Each row of a before or after table is a point. The points were changed in one or more steps. Then noise was added and the rows were shuffled. The steps act on columns, c1 being the first. Name the steps. A step turns or swaps two columns, mirrors them in a line or flattens them onto one, adds a multiple of one to another, or multiplies or shifts one. Angles are multiples of 10 degrees, from the lower column toward the higher: turns from -170 to 170, lines from 10 to 170 but not 90. Use the fewest steps. Two steps may share a column if one is a turn and the other turns, adds or multiplies; they go together, in the order done. Otherwise the lowest column goes first.

Before (12 x 2):
[[  2 -33]
 [ 10 -49]
 [-42 -24]
 [  2 -67]
 [ 70  38]
 [ 19  -7]
 [-41  32]
 [ 18  16]
 [ 13   2]
 [  9 -30]
 [ 23  41]
 [ 29 -51]]
After (12 x 2):
[[-45 -33]
 [ 15  48]
 [ 17 -68]
 [ 10 -27]
 [ 22 -42]
 [ 19   4]
 [ 39 -51]
 [ 64  49]
 [ 14   2]
 [  0 -34]
 [ 16  25]
 [-44  25]]
Steps: turn c1 and c2 by 10 degrees

Before, 11 rows:
[[ 32  28  10  80]
 [ 26 -35  66 -12]
 [-29 -34  52 -34]
 [  5  20   2  58]
 [ 24   9 -11  26]
 [ 23  25  -3  58]
 [-10  26  -8  42]
 [ 29  19 -23  22]
 [-29  44  35  15]
 [-35  22  13  53]
 [ 34 -30  11  61]]
After:
[[-19 -23  -1 -12]
 [  0 -57  -6 -31]
 [-25 -54 -17 -30]
 [ 44 -46 -10  18]
 [ 25  31 -66 -13]
 [-23 -15 -29 -66]
 [-17 -70 -29 -38]
 [ -1 -43  12 -18]
 [ 36 -56  13 -28]
 [ 51  51 -24   2]
 [-38 -27  -3  -4]]
Steps: turn c1 and c3 by -140 degrees; turn c2 and c4 by 140 degrees

Before:
[[  16    7   10  -31    1   67   -8   -2  -28]
 [   8   -6   15  -32   -2  -18  -23   -5   18]
 [ -39   15   89  -22  -44   -3  -21  -35   35]
 [  19   -8   22  -35   -6   -1   25    6   23]
 [  20   18   40   24   17   -3   -9   -2   37]
 [-121   22    9  -24   12   54  -14   -8   -6]
 [  19   29   18  -31   17    4  -26  -19   36]
 [ -17   -4    5   15    3    2   30  -32   40]
 [  16  -30    3  -26  -14   42   -4  -16   11]
 [ -45   24   30  -19   19   -6   -6  -39    0]
 [  10   29   17   -8  -36   11   -8  -13   12]
 [  18   17   17  107    9   43  -19    0  -21]]
After, 12 rows:
[[-123   30   14  -40   -4   -3  -30   -9   -3]
 [ -38  -11   85   43  -50   -5  -52  -37    0]
 [  11  -36    4   -6    4    8   -9  -19    0]
 [  10   -7   17  -31    8   -1  -51  -11   -3]
 [  11    4   23   43  -44   -3  -23  -20    0]
 [  17   18   15   88    1    2  -48   -3   -7]
 [  22   24   38   -5   11   -4  -18   -3    4]
 [ -40   36   37  -49    6    0  -15  -41   -4]
 [  18   -2   23  -29    5   -1   63    8   -3]
 [  12    5    3  -31    0   -4  -14   -3   -6]
 [ -12   -8   -1   10    9    7   75  -36    2]
 [  16   35   21  -57   -5    1  -66  -15   -1]]
Steps: add -1.5 times c5 to c4; turn c2 and c5 by -30 degrees; multiply c6 by 0; multiply c7 by 2.5; multiply c9 by 0

Before:
[[ -6  -4 -34  13 -42  12  48 -13  21 -47  46  12]
 [ -7  31 -25 -49  27 -27   9   4  -3   8  27   4]
 [ 64 -16 -35  46 -53 -76 -48  25 -65   5 -18  17]
 [-13  36  38  -9  42  22 -28  39  24  53 -17   3]
 [ 10  -8  27 -41 -40  19 -16  16  12 -49  35  -3]
 [ 26 -27   8  -5 -60 -25 -24 -50   9  15  15   9]
 [ 32  79  36 -10  11   8  17 -34 -10  31 -22 -61]
 [ 22 -16 -27   5 -33 -49 -26 -61 -28 -31  -3 -71]
 [ 37  24   3   2  42   8  34   5 -32  53   4 -40]]
After, 9 rows:
[[  34  -32   35  -32    9   11   69   -9  -13   35  -12  -66]
 [  -5   41  -33   -8  -41  -12   22  -36   33  -57   29   26]
 [  35   14   -1  -13   31   28   40    7  -51   49   20  -26]
 [  24   -3    9   13  -37  -52  -29  -43   13    8   19   20]
 [  -7  -25  -30   26   37  -10   46  -11   -6   -1   29   20]
 [  64  -12  -37  -33   -7  -95  -56    2 -103   12  -17   10]
 [ -14  -45   37  -10   26   40   11   67   39   57    6    3]
 [  10  -23   25   41  -45   -4    0   36   20  -58   17    6]
 [  25  -12  -29    4   -3  -59  -30  -79  -43  -31  -10  -78]]
Steps: turn c2 and c4 by -150 degrees; turn c2 and c7 by -50 degrees; add 0.7 times c3 to c8; turn c5 and c6 by 30 degrees; multiply c9 by 1.6; turn c10 and c11 by 20 degrees; add 0.5 times c11 to c12

Before, 8 rows:
[[-16  -5 -23 -22  36  -5  19 -37 -28   0  25 -26  23   6 -34  17 -24 -19]
 [-34   5 -16 -26  38  27   2  -8 -17   1  20 -23  -9  12 -41  11   3   2]
 [ 18  54  35   8  -7 -26  23   7   8  13   5 -40 -20 -67  19   9  10  11]
 [-42 -20  -7   6 -18 -22  -7 -25  36  33 -25 -18   3  -2  21  51  17  39]
 [-33   3   4 -28  31  14 -21 -24   4   3  16 -35  -9   7 -21  30 -24 -19]
 [ 21  -3  11 -30  10  -1  25 -24 -28  13   2  35   9 -12   7 -33  -1   0]
 [ -1   4  25 -12 -13  -5  27 -18 -31  21  26  25   0   2   2 -31 -15   5]
 [-37 -25  -4  15   5 -45 -13 -17  18  18 -23 -15  -5  -2 -10   4  37  20]]
After, 8 rows:
[[ -14   -3  -37  -22  -24   -4   19  -35 -105    1   25  -13   24   -1
    -8  -28   -7  -30]
 [  21   -3  -12  -28   11   -3   21  -24   10   11    0   -6   10  -20
    35    9   30   35]
 [ -33    1  -31  -26    5   13  -18  -23  -57    2   19  -13   -9   15
   -25  -32  -18  -41]
 [ -42  -14   18    5   -4  -22   -7  -27   72   32  -24   42    2   -2
   -13    0  -55  -11]
 [  20   38    4   11   34  -27   -1    8   55   12    6   18  -22  -69
    12    7  -11  -37]
 [  -2    5   12  -15   25   -5   26  -16   -5   20   28    0   -2   -9
    31   -6   34   27]
 [ -36  -18   -3   14   -2  -42  -11  -18  -23   19  -23   25   -3    4
   -30   34  -18  -10]
 [ -35    4  -37  -26  -14   28    4   -8 -123   -1   21    6   -8   15
   -28    0  -10  -22]]
Steps: multiply c2 by 0.7; turn c3 and c5 by 90 degrees; turn c7 and c14 by -20 degrees; multiply c15 by 3; turn c9 and c15 by -70 degrees; mirror c12 and c18 in the line at 50 degrees; turn c16 and c17 by -110 degrees

Before, 8 rows:
[[ 16 -30 -35  10 -60  31  -7 -48 -35   6 -35 -10  -9  54  31 -10  46 -33
    0  37  40 -15  16  14 -46 -47  31 -34  12   0 -39 -25]
 [ 18  -8 -71   9  -5  22 -13 -65  45  27  11  -2   4   8  -9  37 -23 -20
   14  45 -36 -44  -1 -53 -25 -12 -47  14 -13 -46  13  40]
 [  8 -42  -7 -46  37 -28 -25  18   9   9  27  28 -51  15  -6 -20  41 -13
    4   5 -30   8  64  19 -12 -74  43   6  -2  59  20 -37]
 [ 53 -74  -2 -26  -8 -21  41 -74 -10 -26 -20   3 -43 -15  37 -32  43 -14
  -27 -29  35  39  26  18  21  -9 -18  32 -24 -43 -15  19]
 [-23 -17  14   2 -32  -9  42  19 -60 -55  -1 -13  -3 -12   1 -17 -37  61
  -37  25 -48 -54  46   9 -51  -5 -42  -1  34 -46 -40  27]
 [-13 -26  13 -51  32 -25 -57 -56 -60  23  13  18 -37 -51 -43 -32   8 -12
   -9  44 -22  42  -3  -2 -44 -43 -35 -26  23  -6  42  60]
 [  0   0 -77 -51  27 -36 -10 -64   1  11  39  51  30 -23  30 -20 -15   8
   61 -16 -61   2  13  18  -9  10 -36  15   0  -2 -19 -36]
 [-34 -16 -87  43  18  -4 -65 -58  21  10 -55  -3  34 -25 -58  -2  -1 -15
  -28 -13 -42 -52  23 -36  23 -42 -52 -48 -24  32  12   5]]
After, 8 rows:
[[-40 -41  -9 -44  38 -24 -27  16   9   9  40  24 -55  20 -17  37 -15  43
    2   4 -32  10  71  12  -8  77 -12   8   3 -49  18 -33]
 [  2  -4 -75 -57  26 -35 -11 -68  -1  12  37  50  33 -21 -27   4  21 -36
   61 -21 -61   3  15  20 -10  33   7  18   2   4 -23 -37]
 [ 48 -24  20   4 -34  -6  45  21 -59 -57 -14 -14  -3 -11  -5  -5  39 -45
  -37  25 -47 -54  47   9 -59  -1  59   5  30  26 -38  23]
 [-18 -33 -38   3 -59  31 -10 -46 -42   5 -17 -14 -10  55 -45  36 -28  30
   -1  31  42 -22  15  12 -49  57 -32 -34  12   9 -47 -30]
 [ 15 -20  20 -56  29 -26 -55 -55 -57  30  13  13 -37 -52  29  33  12 -35
  -12  41 -25  42  -1  -2 -45  39  -7 -29  26  -1  46  58]
 [ 11 -18 -86  42  22  -8 -68 -58  20  12 -53  -4  33 -22  45  -1   6 -53
  -32 -16 -39 -57  19 -39  23 116 -12 -46 -22 -48  11   2]
 [-23 -76  -4 -27  -8 -21  45 -76  -7 -22 -11   6 -41 -11 -41  54 -16 -18
  -28 -30  42  41  22  17  22   1 -13  27 -25  59 -13  19]
 [  7  -6 -69   7  -4  21 -14 -60  47  28  10  -1   9   8   5 -50  -3 -44
   13  43 -41 -39  -2 -53 -24  55 -20  21 -14  47  17  40]]
Steps: turn c1 and c30 by 150 degrees; turn c15 and c26 by -160 degrees; add -0.7 times c3 to c26; add 0.3 times c17 to c11; turn c16 and c17 by -140 degrees; swap c18 and c27
